Each row is a point. Examples show where two turns around zero, p and q, send a point. Where does a point land after both, in the order given? Backwards means that the second turn is done in reverse. Each puzzle has new turns, and all numbers are rounded.
(in the rows, 128 means zero)

Turn p:
[ 82 151 146] => [ 94 169 141]
[186 133 161] => [165  97 174]
[120 133  90] => [138 142  93]
[168 102 148] => [141  82 148]
[ 84 122  95] => [102 151  85]
Turn q:
[110  85 110] => [101  89 111]
[112 112  86] => [ 94 121  96]
[ 94 108 103] => [ 85 112 117]
[139 187 178] => [164 175 179]
[168 170 153] => [177 165 141]
[145 107 138] => [147 106 124]
Where do these land?
p, then q: [155 143 103] => [156 135 101]
p, then q: [ 94 132 221] => [111 115 225]
p, then q: [150 110  99] => [133 113  90]
q, then p: [132 110 106] => [125 125 100]
p, then q: [110 145 110] => [122 157 121]

Turn p:
[165 103 153 133] => [149  99 164 129]
[ 66 103 135 139] => [ 88  96  86 144]
[143 142 149  44] => [136 129 134  40]
[156 148 121 123] => [145 152 147 120]
[152 121  95 151] => [162 141 128 158]
[ 86 151 114 178] => [ 88 152 108 178]
Turn q:
[163  75 139  70] => [181 125 162  68]
[ 87 149  95 149] => [103 115  78 148]
[127 149 122 144] => [116 139 118 147]
[142  99 143 147] => [148 111 154 143]
[ 71 157 129 159] => [ 72 104 101 154]
[196  93 127  98] => [194 154 161 104]
[110 173 142 129] => [ 82 147 123 132]
Where do these land?
q, then p: [123 114 124 184] => [133 109 139 181]
q, then p: [163 180  50  92] => [157 229 116 116]
q, then p backwards: [112 109 177 133] => [140 121 181 137]
q, then p: [149 132 156  86] => [108 132 143  79]
q, then p: [125  94 143 154] => [135  91 146 145]
q, then p: [113 144 168 120] => [ 89 111 116 114]
q, then p: [111 125  77 128] => [170 147 104 142]

Turn p:
[152  40 134 156] => [117  37 155 134]
[114 146 103 106] => [133 148 104 103]
[104 162 166 109] => [ 97 177 136 137]
[ 96 162  98 103] => [128 165  87 103]
[141 100 113 188] => [151  76 117 167]
[136 104 132 118] => [120 110 142 115]
[153 181 151 116] => [148 181 155 138]
Turn q:
[ 82 125 109 147] => [ 76 127 120 118]
[ 83 117 142 165] => [ 75 109 148 138]
[119 177 146 161] => [106 167 156 162]
[151 100 131  85] => [171 106 121  99]
[164 154 126  70] => [187 162 125 100]
[132  54 123 124] => [135  58 107 114]
[165 169 120 143] => [148 167 119 164]
Where do these land?
p, then q backwards: [119 115  96 143] => [143  99 107 124]
q, then p: [ 61 198 118 167] => [ 86 198  73 165]
p, then q backwards: [125 109 150 102] => [ 91 128 141 127]
q, then p: [164 104 160 128] => [139  93 165 142]
p, then q: [170 115 116 100] => [173 116 150 113]

Turn p:
[126 108 130 104 214 146] => [119 149 120 108 214 110]
[112  79 112  95 150 122] => [111  84 127 110 172 119]
[ 97 161 119 105  99 129] => [127 125 119  86  91 145]
[103 148  91 153  97 123] => [101 125 108 123  76 115]
[126 155 127 145  87  80] => [142 122 153 127  67 108]
[138  96 179 139 173 166] => [116 157 149 157 193 158]
[194 149 138 155  78 131] => [179 136 119 186  84 142]
Turn q:
[143 110 116  96 128 122] => [116 122 140  90 128 129]
[153 225 158 115 106  97] => [191 196  85 112 144  89]
[ 87 143 124 153 113 137] => [113 144 103 167 125 142]
[149 138 123 100 174 115] => [142 123 150 100 173 120]
[147 102  88 178 121 120] => [138  69 100 135 113 151]
[ 99  90 152 107 132 121] => [ 83 127 154 133 122 104]
[162 121  65 106 144 146] => [136 104 133  79 145 182]
[ 84  95 199 168 105 165] => [105 140 160 207  72 107]
Where do these land?
q, then p: [136 160 126  76  78 114] => [165 125  99  70  98 127]
p, then q: [147  54 175 153 192 202] => [154 108 166 220 207 160]
q, then p: [156 158 111 128 125 120] => [157 123  98 129 142 119]
q, then p: [113 134  90 126 103 129] => [109 123  88 112 124 137]
p, then q backwards: [ 89 144 149 166 160 141] => [ 85 132 142  78 121 143]
p, then q: [151 114 126 129  79  86] => [130  96 128 125  71 105]
p, then q: [105 131 118 119 159 104] => [109 138 130 111 153  99]
